Each row of a before or after table is a point. The points were changed in one or more steps. Then noise was added and the rows were shuffled. The steps act on columns, c1 being the first. Write out the steps. A step turns or swaps two columns, mirrors them in a line or flattens them onto one, adds a multiple of one to another, or multiplies or shifts one. Angles are multiples of 10 degrees, from the lower column toward the higher: turns from -170 to 170, lines from 10 to 170 but not 90. Use the fewest steps. Two steps may share a column if one is a turn and the other turns, adds or multiplies; they go together, in the order done. Otherwise the lowest column goes first.
In the rows, 128 means zero.

Before, 12 rows:
[[107 109 108]
 [116 131 113]
 [107 168 121]
 [146 158 136]
 [132 137 126]
 [132 123 135]
 [101 126  96]
 [114 135 138]
 [111  96 134]
 [105 131  96]
 [141 161 136]
 [121 137 145]]
After (12 x 3):
[[110 155 125]
 [145 137 164]
 [135  71 156]
 [124 248 150]
 [114  32 140]
 [142 122 167]
 [127 227 113]
 [130 218 109]
 [135 137 146]
 [112 149 135]
 [123 113 121]
 [132 155 125]]
Steps: mirror c1 and c3 in the line at 150 degrees; multiply c2 by 3

Before, 11 rows:
[[123 138  97 102 150 143  93 128]
 [ 82 119 127 113 116 153 108 194]
 [133  68 132 180  74 107 163 107]
 [112 127  59 129 120 141 102 152]
 [141 169 192  81 128 100 201 191]
 [101 143 151 134 182 153 102 165]
 [194  72 186  85 120  95 186 205]
 [170 104 209  97  92  39 145 184]
 [188 107 164 154 115  84 165 189]
 [ 96 120  85 122 124 215  63  98]
 [170 121 130 155  65 149 107 152]]
After, 11 rows:
[[100 155 151 136 183 157 103 156]
 [ 97 113  85 121 124 215  63 102]
 [166 130 129 156  66 152 105 151]
 [189 131 166 156 115  85 164 193]
 [122 137  95 102 149 139  90 121]
 [140 189 192  79 127  98 201 171]
 [196 102 186  84 118  96 188 218]
 [170 122 209  96  91  40 146 188]
 [ 83 142 129 117 116 152 110 194]
 [133  64 132 181  73 107 163 126]
 [110 137  57 128 119 141 100 148]]
Steps: turn c2 and c8 by -20 degrees

Before:
[[143 136 107 115 104  28 102 201 147 157 153]
 [190 121 130 113  67  73  77 127 151  61 105]
 [ 91 213 187 158 182 110 188  91 117  96 103]
 [158 172 170 120 164 163 157 151 153 132  55]
 [175  92 150 123 100 127 100 194 128  33 158]
 [ 88 104  66 152  91  59 122 197 192 123  95]
 [166  79 194  80 153  96 145 154 161  77  82]
 [ 59 147 160  96 153 118 131 117  75 145  75]
 [139 153 141 145 204  99 178  83  88  97  90]
 [121 143  91 101  92  76  97 203 179 102 123]
 [ 91 131 227 162 161 143 155 100 140 172  81]
 [191  86 178 130 174 177 140 101 104 117  85]
 [118 126  76  82  95  87 120 153 212 118 167]
 [110 157 175 129 123 135 245 110 108 162  69]]
After (14 x 11):
[[ 31 103 128 122 149 129 100 166 153  79 159]
 [162 131 156 128 117 135 246 115  94 146  71]
 [117  82 157 132 127 178 142 127 146  66  84]
 [100 112 118 143 130 100 179 126  81 117  88]
 [147 102 139  97 127 119 132 128  80 198  74]
 [123 162  44 154 150  58 125 164 188 169  95]
 [ 96 176 165 158 126 108 190 124  57 165 104]
 [101 176  71 100 149  78  97 170 153 136 122]
 [133 176 151 120 148 162 154 161 108 100  56]
 [170 137 206 162 126 141 157 122 134 167  80]
 [ 74 122 176  82 142  97 146 161 186  90  80]
 [ 61 142 111 115 112  74  76  99 147  68 105]
 [156 145  86 115 153  29 100 172 134 113 153]
 [116 192  58  82 130  85 120 131 183 138 165]]
Steps: turn c1 and c10 by -90 degrees; turn c2 and c9 by -50 degrees; shift c3 by -20; flatten c5 and c8 onto the line at 60 degrees

Before, 9 rows:
[[125 126 116 142 112 123 148 130 134 137 129 135 140 115]
 [117 129 138 145 118 124 138 123 120  93 139 134 118 150]
 [128 140 132 111 139 138 111 121 135 121 141 118 134 133]
 [120 134 135 132 118 130 121 131 130 129 114 137 146 119]
 [130 134 131 135 113 131 157 118 129 105 104 120 143 142]
 [134 119 100 127 115 110 128 124 122 131 138 118 123 113]
 [115 108 140 128 119 137 127 136 116 138 136 124 127 127]
 [122 120 118 120 124 133 156 147 123 144 109 131 142 152]
 [128 109 135 135 114 132 125 126 133 132 124  88 113 145]]
After:
[[117 129 123 146 118 124 149 124 120  93 199 146 119 150]
 [128 140 153 111 139 138 104 121 135 121 201  98 134 133]
 [125 126  93 142 112 123 151 130 134 137 189 148 140 115]
 [131 134  93 136 112 130 174 118 129 106 164 104 143 142]
 [114 108 138 128 119 137 134 136 116 138 197 116 127 126]
 [120 134 142 132 118 130 122 131 130 129 174 155 146 119]
 [128 109 138 136 114 132 128 126 133 132 184   8 113 145]
 [122 120  84 120 124 133 164 147 123 144 169 137 142 152]
 [134 119 107 127 115 110 110 124 122 130 198  98 123 113]]
Steps: multiply c7 by 2; turn c3 and c7 by 40 degrees; shift c11 by 60; multiply c12 by 3
